Rows are points. The last column is the point's height on a tilted bowl or saddle (a function of degree 2), plus a little noise. Along how many of its main directions does it bend up, bend down or stay straight?
In the rows, 128 means zero.

Points (11 x 3)
[[183 134 189]
 [122  99 173]
 [149  99 176]
 [170 229  81]
 [125  99 172]
 [ 95  74 148]
 [129 211 109]
 [123 146 177]
 [155  86 166]
 [121 184 147]
 [142  84 163]]
Directions: 0 up, 1 down, 1 straight

Points (11 x 3)
[[126 129  96]
 [156 137  98]
 [113 142  94]
 [188 142 101]
 [128 106  94]
 [ 73  27  43]
 [ 71 152  89]
 [194 131 102]
 [ 74 128  92]
 [ 52 135  89]
 [143 161  93]]
Directions: 0 up, 1 down, 1 straight

Points (16 x 4)
[[149 130 151 140]
 [201 153 229 202]
 [ 78 118 121 139]
 [149 147 112 139]
 [109 164 217 195]
 [112 177 139 157]
 [143 130  73 154]
 [174 100 174 160]
 [114 205 143 181]
 [104 116  93 145]
 [180 142 177 151]
 [127 150 120 141]
 [ 26 215 117 227]
 [ 70  89 139 142]
 [162 139 152 140]
 [126 126 130 137]]
Directions: 2 up, 0 down, 1 straight

Points (23 x 5)
[[ 96 119 186 147 139]
 [119  73 118  75 156]
 [ 40 116 109 105 188]
 [163  57 129 172 156]
 [113  22  40 156 222]
 [190 173 200 140 178]
 [162 109 143 110 129]
 [126 151 107 147 126]
 [ 84 178 193 118 169]
 [157 156 156 156 132]
 [153 104  96  66 163]
 [121 108 141 123 117]
 [110  99 162 187 143]
 [ 85 159 150 149 142]
 [137 235 110  52 196]
 [137 104 168 125 125]
 [ 32 138 209  92 232]
 [117 110 131  40 178]
 [152  77 130 165 137]
 [ 68 138 151 134 148]
 [182 139 126 106 137]
 [139 103  82 150 139]
 [146 148 133 174 133]]
Directions: 4 up, 0 down, 0 straight

Points (25 x 5)
[[111 206 122 109  95]
 [152 146  85 148 129]
 [140  54 190 116  87]
 [169  85  88 126 113]
 [ 93 135 127 139 119]
 [128 128 117 114 125]
 [174 127  81 136 125]
 [ 69 167 180 161  94]
 [162 147 128 149 114]
 [115 141 114 150 124]
 [138 128  98 114 129]
 [183 136  82  89 117]
 [171 100 144 133 101]
 [188  84 243 139  31]
 [155  84 160 130 100]
 [163 164 236  62  13]
 [111 119 205 143 108]
 [210 140 106 123  96]
 [117  44  55  45  65]
 [171 198 154 116  79]
 [ 85 120 188 173 104]
 [166 169  91  41  80]
 [149 110 199  93  84]
 [117 121 172 146 115]
 [137 107 138 180 103]]
Directions: 0 up, 3 down, 1 straight

Points (47 x 7)
[[129 174 128 103 167 103 156]
 [143 152 204 127 151 132 154]
 [197 103 120 124  54 190 177]
 [102 132 116 110  66 154 157]
 [112 199 119 144  47  74 242]
 [135 156 113 127 156 121 138]
 [ 83 137  93 147  96 108 140]
 [186 121 234 152 137 177 130]
 [106 151 128 177  82 111 163]
 [132 174 110 181  67 140 177]
 [197 150  89 118  78 107 131]
 [172 215 170 183 147 176 135]
 [ 99  95 112 183 122 170 110]
 [148 104 122 249 145 169  49]
 [161 128  76 128  91 147 141]
 [134 109  65 107 145 173 138]
 [161 210  67 135 137 142 115]
 [154 152 108 114 136 171 122]
 [ 77 119 142 173  75 130 144]
 [107 221 156  85  95 147 206]
 [ 77  96 140 146 179  64 122]
 [107 110 125 184 123 239  97]
 [185 180 110 131 155 137 109]
 [112 118 134 178  23 109 235]
 [ 59 158 140 219 137  87 112]
 [120 111 156 108 125 112 136]
 [ 74 128  63 142 129  44 123]
 [ 73 122 163  49 113  91  91]
 [ 98 130  69 135 187 153 142]
 [103 143 217  90 147 182 151]
 [142 211 186 143  75 113 227]
 [ 50 152 129 100  81 100 140]
 [146 169 166 160 117  99 155]
 [163 186 191 111  99  61 174]
 [125  69 106 150 118 140 155]
 [242 101  95 115 207  23 183]
 [192  79 122 121 123 113 173]
 [109 196 111 148 102  98 178]
 [148 148 167 183 130 106 130]
 [109 133 168 107 181 139 157]
 [147 124 106 202 214 118 123]
 [ 43 210  98 134 139 162 192]
 [155 136 140 109 196 130 165]
 [167 108 129 102 130  94 145]
 [143 120 137 112  75 169 154]
 [104 167 112 110 127 146 141]
 [151 156 122  84 172 156 140]]
Directions: 2 up, 2 down, 2 straight

Points (41 x 7)
[[145 141 127 163 146 116 147]
 [109 132 110  82 107  91 120]
 [129 111 119 140 120 130 135]
 [ 86 168 156 130 146 124 114]
 [146 135 129  55 138 155 161]
 [139 126 118 172 128 161 139]
 [155 158 127 100  98  92 111]
 [129  73  38 144 130 152  66]
 [146  84 155 177 148 155 110]
 [109  72 139 100 160 134 117]
 [167 111  80 111 110 107 119]
 [139  69   7 109 191 155   7]
 [104 142  73 160 108  99 130]
 [158 117 142 109 119 137 138]
 [178 146 140 141  94 115 119]
 [132 118 155 110 124 160 139]
 [178 118 153  92 194  73 194]
 [ 81  87 109  99 129 144 108]
 [140  96 137 103 129 164 138]
 [140 213 131 108 172 141 123]
 [115 127  52 134 104 113 110]
 [121 144 121 208 149 182 145]
 [159 172 145  73 171 143 163]
 [189  97 134 115  57  83 114]
 [143  81 109 116 137 149 122]
 [ 46 105 106  80  45  98 119]
 [113 130 136 192 120  89 150]
 [111 132 167 123 140 147 129]
 [108 137 151 134 128 191 137]
 [ 97 132 190 161  92 116  98]
 [130  92 117 128 145 127 129]
 [100 138 130 141 184 141 140]
 [129 146 119 133 125  99 133]
 [132 117 162 108 163 124 146]
 [ 89  78 102 120 120 177 103]
 [174 133 183 187 148 135 127]
 [133 127  71 172 139 111 133]
 [156  71 135 123 151 180 114]
 [164  92 137 167 161 128 132]
 [185 153  70 132 148 154 103]
 [151 158  98 101 133 154 127]]
Directions: 2 up, 3 down, 1 straight

Points (75 x 9)
[[ 85 104  79 189 162 124 174 131  98]
 [206 165 164 103 165 140 135  43 150]
 [124 136  74 105 111 121  79 197 157]
 [124 131 183 105 126  77  82 212 116]
 [110 141 148 131 157 110 138 168 128]
 [149 170  77 117 121 169  96 126 142]
 [124 160 213 152 147 121 133 119 132]
 [124  89 119  85 157  69 164 219 164]
 [116 121  47  67 120 106  67 133 126]
 [164 157 123 160 150 137 139 137 113]
 [ 94 154  59  88 207 163 198 106 101]
 [151 172 189 105 185  93  87 112 109]
 [ 68 164 121 109 171  88 119 121  97]
 [ 99 133  85 141 125 158  71 101 135]
 [104 196 157 112 124 121 164 157 122]
 [134 139 138 135  88  81  71 187 130]
 [137 105 113 102  74 209 104 162  85]
 [ 91 157  40  30 130 106 138 139  52]
 [109  89  82 150  90 116  48 110 137]
 [123 139 182 123 101  80 132 180 127]
 [140 108  79  59 116 182  96  88  93]
 [179 128 108 128 119 145  92  96 150]
 [103 118 114  88 140 107 129 173 126]
 [183 149 100 142 182 190 112  55 156]
 [149 108 106  66 137 173  46 163 123]
 [191 129 100 168 104  91  93 110 126]
 [127 115  99  95 191 138  83 101 138]
 [ 49 142 182 130 159  76 123 174 102]
 [154 116 102  82 123 128  99 148 133]
 [145 132 154 180 146 163 117  75 133]
 [128 152  81 135 164  29  72 137  71]
 [132 132 131 145 160  85 120 186 122]
 [110 170 170 125 124 165 212  92 126]
 [145 135 103 165 197 100 131 132  93]
 [108 123 165 177 135 149 201 129 124]
 [141 133 171 128 154 126  26 170 108]
 [132 122 128 109 114 114 123 151 129]
 [211 129 182  89 116 129 122 147 138]
 [ 99 107 112  50  71 123 139 181  98]
 [175 128 157 118 123 144  74 102 160]
 [122 134 163  76  73 137 141 146 103]
 [124 123 149  49 157 127 162  99  67]
 [ 89 195 149 117 132 150 109 115 129]
 [ 53  86  88  76  95 116 144  74  95]
 [150 108 108 167 172  90 105 112 110]
 [ 55 151  94  81  80  88 129  75 112]
 [178 104 119 126 152 133 125 120 129]
 [140 170  73 111 103 179  86 100 142]
 [145 131  97 177 112  93  67 123 120]
 [154 167 228  94 156 113 142 127 113]
 [129 161 137 107 168 120 124 103 122]
 [ 84 100 111 109 148 192 136 123 116]
 [109 109  66 140 112 122 154 124 103]
 [165 135 171 135 110   7 128 111  66]
 [144  97 176 109  97 135 132 136 120]
 [155 187 125 125 125 131 124 137 128]
 [ 70 184 181 118 161 114 122 110 123]
 [135  72 127 144 113 155 147  93  98]
 [181 222 194 239 117 138 163 148   7]
 [103 156 134 112 158  35 105 121  66]
 [121 122 195 156 134 140 114 129 131]
 [ 87  98  91  92 122 122 148 159 123]
 [ 95 110 132 106 100 120  89 153 119]
 [ 73 107 123  96  96  98 159 149 117]
 [ 62 102 117  78 106  91 145 112  97]
 [112 237 113 157 106 138  91  83 141]
 [105 165 129 124 171 175 178 159 150]
 [149  75 170 103 124 158 128 114 112]
 [ 90 116 128 154 142 229  90 150  75]
 [117 138  46 110 132 182  97  67 139]
 [149 158  93  79  92 106  89 114 135]
 [ 92 134  90 113 199 130 121 125 122]
 [202 144  89 123  96 105 149 168 135]
 [162 136 104 206 152 153 194 123  42]
 [119 154 132 146 130 131 126 144 124]]
Directions: 2 up, 3 down, 3 straight

Points (71 x 9)
[[162 112 102  92  87 150  95 134 115]
 [123 136 123  91 173 110 177 176  84]
 [183 147 162 123 163  99 100 196  87]
 [ 74  78 148  93 155  77 130 102 102]
 [153 154  84 155  94 114 179 109  79]
 [101 171  10 130 155 132 133 137  26]
 [109 103 178  88 143 113 167  32  74]
 [ 74 102  98 117 236 189 120 143  78]
 [122 154 106  87  80 158  96 133 121]
 [184 144 101 123 155 131 216 123  75]
 [ 45  77 152  83 126 160 157 181  96]
 [120 144 138 106 166 153 108 113 142]
 [125 195  81 118 145 249 120 141  46]
 [ 84 124 116 153 111 141  94 133 141]
 [161  49  91  99 132 118 113  84  91]
 [ 60 131  89 157 119 102 145 127  93]
 [ 99  65  80  85  99 144 149 112  97]
 [ 95  96  90 113 117 168 142 136 119]
 [144 142  55  82 136 118 113  95  96]
 [124 104 102 142  95 112  77 127 134]
 [143 175  53 120 109 142 118 121  79]
 [178 118  91 119 190 152 107 124 114]
 [177 179 179 121  68 152 160 191  50]
 [107 116 130  62 124 158 149 164 108]
 [147  26 125 105 166  87 189 135  68]
 [ 84 114 139  49 247 162 158 128  67]
 [134 131  88 120 157 131 132 136 116]
 [198 166 131 145 189 182 139 102  93]
 [ 80  43 117  87 106 127  68 103 130]
 [158  35 134 126 113 102 111 171 108]
 [207 101 122 189 138 123 122 105  92]
 [181 155 119  98 184 142 101 154 101]
 [160 139 180 144  67 124 191 206  72]
 [184 112  71 111 159 139  87 143 100]
 [135  82 166 102 136 158 174 167  99]
 [116 141 130 159 192 129 207 121  85]
 [162 155 101 153  98 124 104 114 107]
 [127 157 120 106 171  98 146  72 114]
 [139 117 145 123  80 141 119 148 127]
 [143 114  85 108 188 155 104 123 126]
 [ 97  88 142  91 120 203 149 124 109]
 [ 97 149 205 138 113  88 176 110  64]
 [111 193 119 135 144 118 160 173  64]
 [102 229 166 154 123 102 187 136  19]
 [116 136 102  80  98  82 162 118  80]
 [131 160 131 172 165 168 127  89 120]
 [185 110 105 150 155 108 121 113 111]
 [ 81 171  82 102 117 103 106 154  85]
 [151 169  64  56 145 122 133 132  68]
 [124 175 108 113  79 177 146 232  57]
 [128 125 156 150 165 136  64 135 151]
 [163 110 133 120 160 125  58 170 134]
 [121  85  58 115 161 181  84  97 127]
 [108 116 198  50 100  64 119 157  56]
 [120  67 164 123 102 142 129 188 133]
 [102 175 171 144  93 131 108 134 109]
 [177  92 158 195  94 138 179 173  91]
 [ 98 101 151 193 137 168 166 114 104]
 [151 145 121  88 189 147 148 163  94]
 [131  68 182 109 105 127  93 129 126]
 [116 115 156  79 204  86  75 100 122]
 [154 142 103 100  63 119 109 172  94]
 [141 138 115 140 149  95 147 145 108]
 [130 114 124 111 198 188 106  48 150]
 [211 110 130  89 188  69 151 125  63]
 [172 178 143 109 166  89 156 116  83]
 [131 118 120 187 136 180 157 180  92]
 [105 102  88 135 112 133 103 136 134]
 [160 142 124 114 157 150 125 104 128]
 [114 139 108  97 114  63  61 139  99]
 [141  95 205 158 116 170 115 106 115]]
Directions: 0 up, 6 down, 2 straight

Points (74 x 9)
[[136 153 156  82  60 119 194 112 118]
 [ 87 117 123 157 114 100 175 129 135]
 [126 142 110 170 149 204 163 148  99]
 [141 116 102 154 201 138  92  48 103]
 [117  87 132 133 147 162 103  36 126]
 [ 65 117 110 141  97 180 155 111  96]
 [109 147 115 166 131  82 112  83 137]
 [ 94  90 123  87 102 168  91 151 134]
 [116 197 143 181 104 194 104 102  90]
 [ 92 120 109 101  71 114 108 118 138]
 [137 129 123 107  82 131 136 166 123]
 [ 59  81  76  75 209 156 171 144 115]
 [ 65 148 126 127  56  92 114 116 132]
 [110 147  97 199 147 129  95  90 106]
 [ 85 107 112  75 150 148 172 116 135]
 [ 80 154  74 184 148 150  83 176  69]
 [123  95  94 221 130  80  97 176 136]
 [201  76  46 122 162  82 128 121 169]
 [127 101 120 162 135 106 121 117 146]
 [182 109 126  70  66 173 140 116 121]
 [177 121 135  49 132  75 109 126 163]
 [ 74 153 126 108  81 124 125 142 111]
 [194  56 113 116 207 101  99 105 143]
 [160 151 102 151  90 136  90 128 151]
 [ 76 134 249 189 102  93 180 146 134]
 [167 168 119  89 115 126  92 118 145]
 [107 125 133  79  71  70 113 115 155]
 [130 182 123 161 116 135  92 123 125]
 [155  73 135 181 181  80 126 108 131]
 [110  18 114 145 168 132 133 101 158]
 [141 100 208 120 147 153  76  71 150]
 [179 123 102  88 174 100 102  83 160]
 [145 157  96 208  64  82  57 119 202]
 [107  93 108 168 193 154 148 148 110]
 [ 73 116  96 100 150  88 153 192  97]
 [ 52 132 120  55  88 145 127 109  98]
 [203  74 123  97  85 107 165  79 160]
 [126  93  67 162  31 141  81 195 173]
 [ 20 139  50 125 159 127 128 205   7]
 [ 82 128 152  62  96 136 109 143 126]
 [ 97 105  62 154  58 147 107 141 138]
 [ 84  55 148  28 112 136 124 206 108]
 [123  80  93 129 184 148 211 109 147]
 [167 173 105 137 101 206 137 163 100]
 [161 109 183 174 119  88 118 106 142]
 [ 96 111 118 122  62  76  88 135 170]
 [179  99 139 167 119 155 113 115 143]
 [ 37  39  90 111 131 154  66 181 138]
 [183 131 157 135 132 140 104 146 135]
 [111  88 148 162  79  71 101 140 178]
 [147  53 172 217 135 162  63 116 167]
 [108 137 100 114 177 141  85  74 116]
 [155  85 155  82  69  89 106 147 156]
 [197 124 170 203 177 186 109  78  88]
 [106 169  72 101 173 155 143  94 106]
 [113  60 129 165 143 155  91  96 155]
 [203 127 107 166 171 223 145 155 108]
 [152 129 180 145 106  59  96  97 160]
 [ 56 168 143 187 188 214  88 168  73]
 [145  97 147  71  84 148 108 154 134]
 [ 74  96 107 101 144 189  89  91 121]
 [119  95 159 122 133 158  96 113 152]
 [108 105 189 159  71  86  47 135 199]
 [ 90 102  88 143 169  78 121  38 126]
 [ 74 152 139 135 189 136 179 188 116]
 [103 137 117  71 123  79 153  52 155]
 [ 69  94 144 151 147 107 107 132 146]
 [ 70  83  91  94  77 116 195 146 107]
 [135  40  95  70 174 114  93 125 162]
 [140 129 186 104  37 139 100 118 134]
 [ 82 157  59 129 163 184 110 144  56]
 [126 160 188 133 123  96 116  65 137]
 [157 131  75 144 138 139 112 115 136]
 [ 99  72 101  93 166 100 185 193 113]]
Directions: 2 up, 3 down, 3 straight
